Each point is reached from the start by the listed moves, each made once or not at all, plus a little noise. Is the number of moves made odd or even? Then give how often each move was made.

Moves:
(1): [ 80 -15  -7]
(2): [15 41 -1]
Start: [-20  -9 -13]
Points:
[-22 -17 -10] => even (0, 0)
[ -8  29 -16] => odd (0, 1)
[ 56 -26 -21] => odd (1, 0)

Moves:
(1): [51  7  2  9  6 -3  2  3 -4  0]
(2): [-4 40  6 -7 -1  1  0 -2  4  0]
(3): [  0  -6  50  -7 -10   3   4   9  -3   7]
(4): [-7 12 13 66  0  0  4 11  4  0]
(5): [ -7  -2   9  -2  68  -9 -11   2   4  -8]
(6): [ 0  3 -6 -2  6 58 -5 10  6  0]
(7): [ -5  -3  -1  -2  10   7  48 -16   2   5]
(8): [ -6   1 -12  -6   0  -9  15  53   6   2]
(9): [ 4 -5  6 -4 -6 -5  0 -6 59 -3]
Start: [ 39 -16  22 -56  37 -41 -20   8 -23  12]
Points:
[ 84 -17  24 -52  49 -40  23  -8 -24  18] => even (1, 0, 0, 0, 0, 0, 1, 0, 0)
[ 24  25  25 -71 120  16  15   2  -8   8] => even (0, 1, 0, 0, 1, 1, 1, 0, 0)
[ 69  30 109  -3 106 -47  29  10  44  13] => odd (1, 1, 1, 1, 1, 0, 1, 0, 1)

Moves:
(1): [48  2  6  8  3 -1  0 -2 -1  6 -2  4 -2 -5  1  0 -5 -6  1  2  4]
(2): [-1 74  5 -5 -8  0  7  2 -4  3  4  9  5  6  1  5 -1  0  5 -7  6]
(3): [ -9  -9  87  -4   6  -3  14   9   6   3   2   2  -2  -3 -10  -3   2   2
   9   7  -4]
(4): [-6  1  5 61 -6  7 -4 -1  4  1 -1  3  4  9  6  5 13 -2  2  4  4]
(5): [ -5  10  -9   9  88   0  -5  -2   7   5   9 -11  -1   4  -2  -5   6   0
   2   8  -9]
(6): [  0   1   5  -6   2  60   3  -4   0   3  -9  -4  -1   8   0  -1  -5  -8
  -1  -1 -11]
(7): [ 1 -3 -9  4  3 -1 54  4 -7 -2 -1 -3 -3  7  4 -3  1 -1  6 -4  1]
(8): [-3 -1 -2  2  4 10 -3 61  0  2 -3 -4  1 -2  1  2  1 -7  5  0 -1]
(9): [  7   0  -3  -4  -1   0   6  -3  70  -3   6  -6   2   0   6  -3  -4   2
   2 -10   7]
(10): [-13  -1 -11   5  -1  -1  10  -8   2  83   7 -12   1  -8   3  -3 -21 -12
   2  12  -3]
(11): [ 5 -4 -2 -1 -6  9  2  1 -6 -6 60  4  6 -7  4 -1  3  4 -1 -2 -8]
(12): [-4 -8 -4 -5 13  3  3  4  7  6  0 59  5 -1  7  2 -5 -2 -6 -4  3]
(13): [  4  -4   2  -4   1  -5   7  -2  -6   0  -9 -10  77   3  -2  -6   3  -1
   3  -1  -2]
(14): [  4 -10   2  -5  -5  -8 -11   0  -1   9  11  -1  -1  78  -9  -4 -10  -3
   5   5   6]
(15): [ 1 -1  5 -5  0 -5 -6  0 -3 -3 -3 -4  1  5 46  9  2 -3  5  9 -9]
(16): [-1 -6 -2 -5  5  0  7 -3  8 -3  5 -2  2  2 -9 77  6 -4 -5  9  6]
(17): [  8   2  -1 -16  -4   5  -3  -5   4  17  -2  -2  -2   4   2  -7  67  -6
  -8   4   7]
(18): [ 8  3  0 -1 -2  7  8  7  4  9 -3 -1  4  3  0 -2  1 62 -2  9  4]
(19): [-2 -2 -6 -4  2  1 -5 -4 -1  2 -2  5 -1 -7 -5 -2  6  4 61 -5  1]
(20): [  0   7  -8  -1  -6   1   6  -2   5  -8  -1   9   7   1  -8  -7   3 -14
   2  61   5]
Start: [ 28 -35  -3  -7 -10 -14   5   0 -17  -3 -39  39 -28 -13  26  27 -12 -11
   3   7  17]
Points:
[ 83 -38  52 -25  74  37  87  -9  67 121 -35   8  46  77   7 -19  31   9
  86  95  23] => odd (1, 0, 1, 0, 1, 1, 1, 0, 1, 1, 0, 0, 1, 1, 0, 0, 1, 1, 1, 1)
[ 32 -54 -28 -28  85  43  58  -8 -13   1  22  80  64  76  54  88  -5 -43
  78  81   3] => odd (0, 0, 0, 0, 1, 1, 1, 0, 0, 0, 1, 1, 1, 1, 1, 1, 0, 0, 1, 1)
[ 34 -53  46 -32  77 -13  92   4  67 108  37  66  67  71  68  -9  35  14
  23 103  16] => odd (0, 0, 1, 0, 1, 0, 1, 0, 1, 1, 1, 1, 1, 1, 1, 0, 1, 1, 0, 1)
[ 83  15  75 -27 -16 -21  79   1  49  -5  39  56 -16  69  46  95 -12 -33
  90  72  31] => odd (1, 1, 1, 0, 0, 0, 1, 0, 1, 0, 1, 0, 0, 1, 1, 1, 0, 0, 1, 1)
[ 43 -51  71 -15  76 -12  69  18  55   9  42  17 -22  72  63  14 -11  48
  28  29   3] => even (0, 0, 1, 0, 1, 0, 1, 0, 1, 0, 1, 0, 0, 1, 1, 0, 0, 1, 0, 0)
[ 65  21  64  46  92  16  87  75  72  25  38  96 -12  -7  28  98  11  39
  81  12  33] => odd (1, 1, 1, 1, 1, 0, 1, 1, 1, 0, 1, 1, 0, 0, 0, 1, 0, 1, 1, 0)

Moves:
(1): [ 63  -9   5   1   1  -5   8   2   0   7  -5  -5   9  12 -10   6  10  11
  -1  -3   4  -1   3  -2   4   0]
(2): [  5  65   1  -1  -1 -15   2   8   0  12  11  -1  -4   0   5  -5   3   6
   6   1  -4   0 -10  -3   3   6]
(3): [ -4   0  46   3  -3  -5 -11   1   4   4  -2   6   0   0  -1  -1   0  -3
   4   4   1  -7  -4  -7  -2  -4]
(4): [ -5  -5  -4  67  -2   1   7  -1   7  -2   2   2   0 -13  -9   6   1   2
  -1  -1  -7  -8  -4  -8  -8   2]
(5): [ -2   1  -1  14  60 -11   3   8   5   0  11   1  -2   5  -6   2  -1  -4
   6   7   4  -8   3   1  -1 -18]
(6): [  4   7   7   1   2  52  -1  -9  -6   1   3   5   8 -10  -2  15   1   8
   9  -1   1 -10   5   3  -6   1]
(7): [-14   5  14  -8   0   3  82  16  -3  -2  -2  -1   0   1   7  -6  -9   7
 -10  -7  -3  17   8  -6  -4  -2]
(8): [ -3  -4  -3  -6  -7   8 -11  73  -6   1   2  -3  -1  -5   2  -6   8   3
  -3  -1  11  -6   7  -6  -9   1]
(9): [ -1  13  -1 -10  -1   0   2   6  56   4  -5   7  -2   2 -17   2  -1  -4
  -4  -4  -4  10   9  -1  16   9]
(10): [  0  -6  -8   5   0   1   0   1  -1  43   7   9   2   2 -10 -12  -7  -4
  -5  -4  -2  -1  -8  -4   4  -7]
(11): [ 0 -1 -1  1 -8 -4 -2 -4 13 -9 64  6  8  2  3  5  7 -4  0 -5  7 -5  7  5
 -1  3]
(12): [  3   6  -7  -2  -4  -4   3   6 -10  -7  -6  55   1   2  12   0   1   4
   2   1   8  -2   3  -3  13   3]
(13): [-16  10   3   2  -2  -2  -9  -3   7  -6 -11  -5  82  -5  -1  11  11  -5
  -5  -1   8   5  10   5   2  -5]
(14): [-9 -4 -2  5 -5  6  4  4 -1  4 -3 -3  2 50  0  6  4  2  2  2  1 -2 -2  8
 -4  1]
(15): [ -5  -2   0   4   0   6  -7   1  14  10   1 -12   0   2  61  -1  -5   1
   0   5  -3  -2  10 -19   8  -2]
(16): [  0  -2  -7 -10  -5 -16   0   3  -1  17  -1  -9 -11  -1   6  64   3  -3
 -13  -1  13  -7  -1   0  10  -1]
(17): [  1   2 -10  -3   2   0   1  -2  -4   4  -1   4  -1  -4   6  -9  64   7
 -10   7   4  -2   2   2  -9   0]
(18): [-12 -11  -1  -6   0 -11   2  -2   1   3  -2   1  -1   0   2   2  -9  52
   0   4   0   2   4   9  -4   1]
(19): [ -7  -8  -6   4  -1 -15   4   4   4   7   6   0  -6  -3   5   8  23  -2
  71  -6  -3   1   2   7   4  -4]
(20): [  6  -1   0  -4  -8   4   2  -1   2   4   5  -1   4  -4  -7   2  -3  -5
  -3  52   2   1 -10  -7  -2   5]
(21): [ -5   3  -6   6   2   0   5 -12   3  -8   0  -5  -6 -11   6 -15  -5   3
   7   2  71   8  -8  11  10   3]
(22): [ 2  1  5  6 10  4 -6 -1 -2 -1  2 -1 -5 -1 -2  7  1  0 -2  2  0 49  0  1
 -4  1]
(23): [ -6   4   2   9  -9   1   3  -7 -12  10  -2   1  -9  -1 -10  -7  -9  -5
   6  12   8  -5  69  -1 -11  -6]
(24): [10 -2  4  3  5 -2 -2  3  6  4 -5  6 -5 -9 14 -7 -5 -9 -4 14  2 -3 -1 46
 -3  5]
Start: [ 10  15  24  11   3   9   1 -32   6  -8 -18 -12   8  19  13   1  -4  -7
  31   3 -36   4   1  17  19  18]
Points:
[ 36  59  76  84   1  15  88 -27  43  26  52  -7   7 -12 100  -2  75  70
 102  15  35  -2  16  56  10  25] => odd (1, 1, 1, 1, 0, 1, 1, 0, 0, 0, 1, 0, 0, 0, 1, 0, 1, 1, 1, 0, 1, 0, 0, 1)
[ 41  67  20 102   2 -18   3 -37  52   1  52 -34  83   3  68  23  46   5
 102  -1  36  53   8  17  40  22] => odd (1, 1, 0, 1, 0, 0, 0, 0, 0, 0, 1, 0, 1, 0, 1, 0, 0, 0, 1, 0, 1, 1, 0, 0)
[  8  88  64  38  48  13  -2 -21  76  68  68  29  -1   8  -6   0  10 -30
 121  21 -28 -22  72  65  23   2] => even (0, 1, 1, 0, 1, 1, 0, 0, 1, 1, 1, 0, 0, 0, 0, 0, 0, 0, 1, 0, 0, 0, 1, 1)
[  1  83  24 -11  46  26  76  79  62  83   1  45  -1   1  80  50 -27  45
  11  68 -15  -8  20  28  43  18] => odd (0, 1, 0, 0, 1, 1, 1, 1, 1, 1, 0, 1, 0, 0, 1, 1, 0, 1, 0, 1, 0, 0, 0, 1)
[ 15   3  53  78  48 -26  82  85  69  59 -32  61  83  53   6   3  89  50
  74  16 -14  -2  34  61  20  -3] => odd (1, 0, 1, 1, 1, 0, 1, 1, 1, 1, 0, 1, 1, 1, 0, 0, 1, 1, 1, 0, 0, 0, 0, 1)
[-30  91  57  73  42 -12  64  82  69  71  -2  -8  71  48 -13  62  68  -7
  -8  60 -15  48   1  -8  11   5] => even (0, 1, 1, 1, 1, 0, 1, 1, 1, 1, 0, 0, 1, 1, 0, 1, 1, 0, 0, 1, 0, 1, 0, 0)
[-31  76  62  89  -1  44  87 -26  25  21  -5 -19   1  31  88   0  77  22
 107   7  24   0  -1   6  11  18] => even (0, 1, 1, 1, 0, 1, 1, 0, 0, 0, 0, 0, 0, 1, 1, 0, 1, 0, 1, 0, 1, 0, 0, 0)
[-10  90  30  86  45  10  84  84  61  25  -7  36 -14  48  62  -3 -18  -6
  27  86 -23  44  79  21  14  23] => odd (0, 1, 0, 1, 1, 0, 1, 1, 1, 0, 0, 1, 0, 1, 1, 0, 0, 0, 0, 1, 0, 1, 1, 1)
[ 36  25  59  16  -4  23  -5 -41  78  19  31 -13  85  52   7  99 114   3
  87  -2  66  47  24  47  40  21] => even (1, 0, 1, 0, 0, 1, 0, 0, 1, 0, 1, 0, 1, 1, 0, 1, 1, 0, 1, 0, 1, 1, 0, 0)
[ 46  76  20  83  53 -11  95  79  76  16   3  23  -5   5  58   2  20  14
  97  55  42  63  15 -19  51  20] => odd (1, 1, 0, 1, 1, 0, 1, 1, 1, 0, 0, 1, 0, 0, 1, 0, 0, 0, 1, 1, 1, 1, 0, 0)

Moves:
(1): [ 32 -15  -1   7   6  -2  10 -12 -13  11   1   0  14  12  11   1  -2  10
   2   7 -11   5  -9   3  -4   8  -6]
(2): [  1  37  -7  -5  -4 -16  -3   0  12  12   6 -13  -9   1   7  12  -2  13
 -15  16  -4   4   7 -40   9   1  -3]
(3): [-13   6  38   2  10 -13  21  -9 -18   9   0  -2  -1   1  -2  -3   9  12
   4  -6  21 -18   4  -2  -3  -2  23]
(4): [  1  20  -8  40  11   0  -6 -13   6   5   9  -4   2 -10  -1   5   9 -14
  -5  -6   3  -3   1  -3  10  -5  -3]
(5): [ -2  21  -8   5  45 -10  -4   5  25 -18   3   2   7  20  -5  -5   8  13
   4   5  16  -1   7  12   7  12   9]
(6): [ -9   5  -4  21  13  27   4 -12  21  -8 -23   0 -13  -4  -1  12   0   9
   2  -7   2   6  -1  10   7   7  -1]
(7): [ -2 -10 -13   4   9  -1  33   7  -2  -7   4 -15   1   2   2   4   5   0
 -11   1   5   3   5  -4   7   4 -11]
(8): [ 14  14  -6   6  -4   3 -10  34  -7   9   3   3  -4   1  -8 -16  -3   0
   9 -18  -3  18 -11  -8 -11  13 -13]
(9): [ 10  -6  -4  -2  -2   2  15  -2  32  -2   5  16  12  -9  -6   4  -3  22
   2  -9  -4   0  -4   5 -10  -2   5]
(10): [-15   4  -9  -4  15  -2  19  -5   1  29 -13 -16 -14 -13  -9 -11   1 -18
  18  17 -10 -18   5   4   7  -3  -9]
(11): [ -5  -9  -3 -16  -8   9  -9   5 -18  10  36  -2  -6   7   7  -1   0   7
 -16   6  20  -6   9   1  10  22   3]
(12): [ -9  23  19   8 -10  22  19 -19 -14   3   5  42   5   2  -4 -19  -1   0
  -8  17 -29   1  18   5 -16 -10  20]
(13): [ -6   8   1  -5  -2  13  -6  10   6   9  -8   4  26  -4   8   1   5  -5
 -17  -2  -6  -6   2   3  -4  10   6]
(14): [ 12  14  -2  30  -9 -25   4   6  -4  22   0   6  22  43  -3  19 -21   6
 -10 -16   9 -12   6   9   5  -1  -3]
(15): [-10  -6  -7   4  -4   8  13  19  16  -2  -1   1   4   1  44 -10   1 -13
  21   5   7  -2  -3   5   4  10  18]
(16): [-14 -11   1   6   7  -8  -7  15  -7  -5  12  36  -1  -7   2  31  21  -3
  -3   5   4   7  -3   9   6  20  -3]
(17): [  0  -1  -7  19   3   7   1   4   0  22   3  11   4  20 -11  -5  38   7
  -1  20  -5  -6  -5  -8   7  -9 -12]
(18): [-10 -22  -9  11   4 -13  -1  -3  -7  -4  -6  10  -3  -8 -10 -15  -2  25
  -1  -6   1  10  -3  10  22   3  -3]
(19): [ -4  -7   2  12  -5   4  11  -8   2 -13   5 -13  28  32 -13 -23   4   8
  37 -17   0 -21  -4 -25  -7  40   1]
(20): [ 15  -4  -4  12  -1   5  -6  34  15 -11  14  -7   7  -7 -20   8 -19  -1
 -15  30   5 -13  -2 -20  11   4  19]
(21): [  5  12  -9  10   5   4   0  -9  -2   2  -2  12  12 -10  -5   2 -14  -4
   1  -4  30  10  13 -27   2  -8   2]
(22): [  1   0   6   3  -6   3  10 -16   4   7   5  -9  17   7 -19  -5 -13  -4
  -8   4   4  34 -13   2   3  -3  -3]
(23): [  7 -11  13   1  -3  12  12   5  12   6  15  -8  12   6  13  -1   4 -11
  -4   3  -5  17  46  -4  11  17  18]
(24): [ 33  29   3   2 -30   9   2 -10  -6 -17  -5 -19   0  -8   3  11  -5  -3
  11  15  25   6  18  49  34   3  10]
Start: [ -6 -13  17   0   3 -14  -2  11   4  14   1  12   2   4  10  -6  -8  25
  23  -6 -17  20  13   7  30  -8  -3]
Points:
[-47  13   9  55  58 -68  60  53  13  52  57  -5  72  78 -47   4 -12  76
  -9  32  46 -17  32 -37 102  94  21] => odd (0, 1, 1, 0, 1, 0, 1, 0, 0, 1, 1, 0, 1, 1, 0, 1, 0, 1, 1, 1, 0, 1, 0, 0)
[ -4  80  12  85  24 -59  36  22  25  69  52  12  74  55 -39  -2   0  83
  32 -19  57  11  34  34 107  96  12] => odd (0, 1, 1, 1, 1, 0, 0, 1, 1, 1, 1, 0, 1, 1, 0, 1, 0, 1, 1, 0, 0, 1, 0, 1)
[  5  -1   0 101  62 -45  42  81  36  84  62  49  83  34  -2  -3 -18  62
  10   9  37  14   1  41  82  75  36] => odd (1, 0, 1, 1, 1, 0, 0, 1, 1, 1, 1, 0, 1, 1, 1, 1, 0, 1, 0, 1, 0, 1, 0, 0)
[ -8  -7  16  55  64  -7  83  66  56  32  48  57  64  34  15 -10  48  41
  36   1  51  86  48 -10  53  44  30] => odd (0, 0, 1, 0, 1, 0, 1, 1, 1, 0, 0, 0, 0, 0, 1, 1, 1, 0, 0, 0, 1, 1, 1, 0)
[  8  43  20  49   5   3  37 -48   9 -24   4  40  68  37 -45 -59 -32  58
  60   7  28  59  48  33  77  29  32] => odd (0, 0, 0, 0, 1, 0, 0, 0, 0, 0, 0, 1, 0, 0, 0, 0, 0, 1, 1, 0, 1, 1, 0, 1)
[-42  -8  55  79  66  28  91  16  25  48  -2  64  78  48  16 -70  22  46
  80   2 -28  54  48  32  53 114  54] => even (1, 0, 1, 0, 1, 1, 0, 1, 0, 1, 0, 1, 1, 0, 1, 1, 0, 1, 1, 0, 0, 1, 1, 0)
[-35  36 -11 103   7  18  18  59   4 101  57  94  63  26  18  12   9 -14
 -13  68   9 -28  54 -15  71  19  32] => odd (0, 0, 0, 1, 0, 0, 0, 0, 0, 1, 1, 1, 1, 1, 1, 1, 1, 0, 0, 1, 1, 0, 0, 0)
[ 14 109  11 102  23  27  45  20  72  69  14  53  75  48 -34  42  -4  26
 -21  99  18  49 110  11 121  30  45] => even (0, 1, 0, 0, 1, 1, 0, 0, 0, 1, 0, 1, 1, 1, 0, 1, 1, 0, 0, 1, 1, 1, 1, 1)
[ 50  37  27  59  -5 -23  66 -14   2 101 -18  23  76  35  -6  12   2  50
  37  20  29 -20  42  45  64 -12  12] => odd (1, 0, 1, 0, 0, 0, 0, 0, 1, 1, 0, 0, 1, 1, 0, 0, 1, 0, 0, 0, 1, 0, 0, 1)

Moves:
(1): [ 21 -18  -6  -7   0  -6   3  -4   5   4   2  16  -5  14  -5 -11   2 -10
   9   5  -6   0   6  -8 -19]
(2): [  1  21 -14 -20  -1  11 -15  12  -3  -3   4   2  19   7  -2  -5  -3 -15
   6   7   4  -8 -13   4 -11]
(3): [  2   5  17  14  -3  10  -4 -10  -8   0   7  -3  22   8  -2 -14   9 -11
  12  23   3  19  -7  12   3]
(4): [  7   2  14  14  16  -8  10   0  16  16   5   0  13  20  11   4  -5  -2
 -26  -6 -10 -20 -10  -4 -11]
(5): [ 17   6   4 -13  24  14  -1  -9 -27   0 -14   3  11 -14  17  -9 -10  13
  -7  -1  39   2   8   1   5]
(6): [ -6  -8 -11  19 -14  38   4  -2 -19  18 -25  -1 -10  -3   6   5  18  -7
  -6  27   3  -5  -5  -3  -4]
(7): [ -2 -11  -4 -12 -10  -5  10  13   7 -10 -12  -6   7   2   4 -13   8  15
 -25   1  -1  -2  10  21   0]
(8): [  0 -12  -3   7  28  13  19  47  11 -11  12  16  -5 -18 -23 -19  -9  -2
  17   6  18  20  -4  15   8]
(9): [-21 -20  -4 -14  17  22 -22 -13  26   5  -3  -3  10   7  19  11  -8   7
   0 -25  -9  15   4   9  -8]
(10): [-15   9   8  -4  -5   0   7   9   0  18  -2   4   8 -12  -2   2   1   2
  10  11  13   8  19  -5  -5]
(11): [ -5 -13 -13   2  10  -6   5 -13 -23 -16  29  10  -3   7  21  -2 -13 -19
 -21  17 -44 -17  17  -7  -6]
(12): [ -9  17 -10  23 -12   5  -8   7 -13  -5 -15  39  -3  11   1  -4  11  19
  -9  -3 -17  26   0   0  -3]
(13): [ -6 -13 -19  -6 -12  -7   3 -21  -2   7 -15  10  14   6   0   5 -14 -10
  -5  19 -13   4 -15 -17  30]
(14): [  6  -1   8  10  -2  -8  13  29 -25  10  11  -3   7  13   4  10 -24   0
   6 -25  21  15   0  23 -20]
(15): [ -9  -7   1  16 -24   8 -14   0  25 -24  11  12  -3 -10  15   8 -12   7
  -2  12  33  11  10   1   3]
(16): [ 26  -1  17  13  17   2  15  12  10 -28 -22  -9  24 -23 -19  23 -19 -19
  11 -19  -5   6  33  28 -10]
(17): [  6  -7  11 -14  -1  -8   0   9   2 -13  14   7   4   1   5  25  20   7
  -3  -2  -7   2 -11  -9 -11]
(18): [ 21   1 -14  -2 -14  20 -16 -17  -2  21   7   6  -2  10 -15  10  -3  29
  -5  29 -26   9 -12   1  -1]
(19): [  2   4 -10   8 -16  13  25 -13   7   3  13  10   9 -13  12  -3   6  25
  13  -8  -1 -20   0   5   6]
(20): [-15   1 -11  -1   5 -14   2 -28   1   4  -5  10 -17   9  -2  21   3  14
   9  32 -10   3 -17  23 -18]
(21): [-19 -15   7  -7   8   6   7 -14  -5  -4   9   1  16  14 -51   6  -3  -9
  -8 -12  19 -11 -11 -12 -18]
(22): [  3   4 -15   1  -2  -5  -3  -9   6  12  18  -2   0 -35  -8   6  10  -6
  -9   1   2  25 -19   4 -15]
(23): [-13  -6 -30  23  14  -5  -5  -1   5 -24   6 -27  14   2 -10  17  13  13
  14   5  17   9  10 -33  -5]
(24): [-23 -15 -13   9   9  -9 -43  -6  -8  27   2   8  12   1   1   4  16   1
  12   1   6 -27   3  21  14]
Start: [  4 -18  27   8  41  -2  15 -21 -25 -12  28  -8  -4   6 -10  16  -3 -32
 -22  34  35 -13  -3   5   6]
Points:
[  2 -32  40  56  31  53  36  70 -20 -14  40  10  47  27   8  -6 -24 -47
 -40  80 103  18 -22  74 -28] => even (0, 1, 1, 1, 0, 1, 1, 1, 0, 0, 0, 0, 0, 1, 1, 0, 0, 0, 0, 0, 0, 0, 0, 0)
[ 21 -23  52  74  23   8  73   3 -11 -25  43  63  63  23 -37  48 -45 -22
 -21  -6  84   0  46  34 -72] => odd (1, 0, 0, 1, 0, 0, 0, 0, 0, 1, 0, 1, 0, 1, 1, 1, 0, 0, 1, 0, 1, 0, 0, 0)
[ 30 -19   3  14  35  54  57   8 -32 -22  20  44  92 -29 -18  32 -70  14
  16 121 108  53  11 119   2] => odd (0, 1, 1, 0, 1, 0, 1, 1, 0, 1, 0, 0, 1, 1, 1, 1, 0, 1, 1, 1, 0, 0, 0, 0)
